Each wall is flat, endless, passes through zero and stands at right angles to its row. A trip goes straight from one point to another. Which walls does it cross, in order?

Walls:
(1): [ 0.03  0.22 -0.51]
(2): [-0.34  0.54 -0.22]
Trips:
[ 0.05 -0.26 -0.50] to [ 0.33  0.22 -0.43] -> 2
[0.41 0.01 0.98] to [ 0.23 -0.17  0.64] -> none
[-0.18  0.01 -0.62] to [-0.17 -0.14 -0.54] -> none
[ 0.23  0.05 -0.17] to [-0.05  0.33 -0.39] -> 2
[ 0.02  0.33 -0.22] to [-0.91 -0.34 -0.10] -> 1
[-0.56  0.21  0.00] to [0.57 0.70 0.04] -> none
[-0.35  0.09 -0.20] to [ 0.38  0.44 -0.35] -> none
[-0.24 -0.44  0.03] to [-0.14  0.28 -0.34] -> 1, 2
[ 0.07 -0.02  0.39] to [ 0.49 -0.03 -0.17] -> 1

Walls:
(1): [ 0.35 -0.03 -0.64  0.07  0.15  0.00]
(2): [ 0.12 -0.62 -0.36  0.09 -0.70  0.39]
(3): [-0.25  0.14 -0.06  0.67  0.39  0.07]
(4): [-0.46 -0.50 -0.07  0.19 -0.79 -0.58]
Trips:
[ 0.06  0.00 -0.28  0.08 -0.66  0.27] to [ 0.01  0.48  0.43 -0.13 -0.17 -0.11] -> 1, 2, 4
[-0.21  0.27  0.09 -0.18 -0.17 -0.11] to [-0.23  0.02  0.39 -0.85 -0.72 -0.40] -> 2
[ 0.04  0.39  0.39  0.06  0.28 -0.36] to [ 0.18 -0.32  0.64 -0.05  0.67 -0.04] -> none
[-0.45 -0.07 -0.34  0.60 -0.34 -0.44] to [-0.26 -0.97  0.00  0.49 -0.05  0.21] -> 1
[-0.52 -0.40 -0.27 -0.64  0.07  0.07] to [ 0.01  0.19 -0.34 -0.80 -0.05 -0.26] -> 1, 2, 4
[ 0.65  0.09 -0.49  0.09 -0.68 -0.04] to [-0.24 -0.27  0.10 -0.29 -0.79 -0.01] -> 1
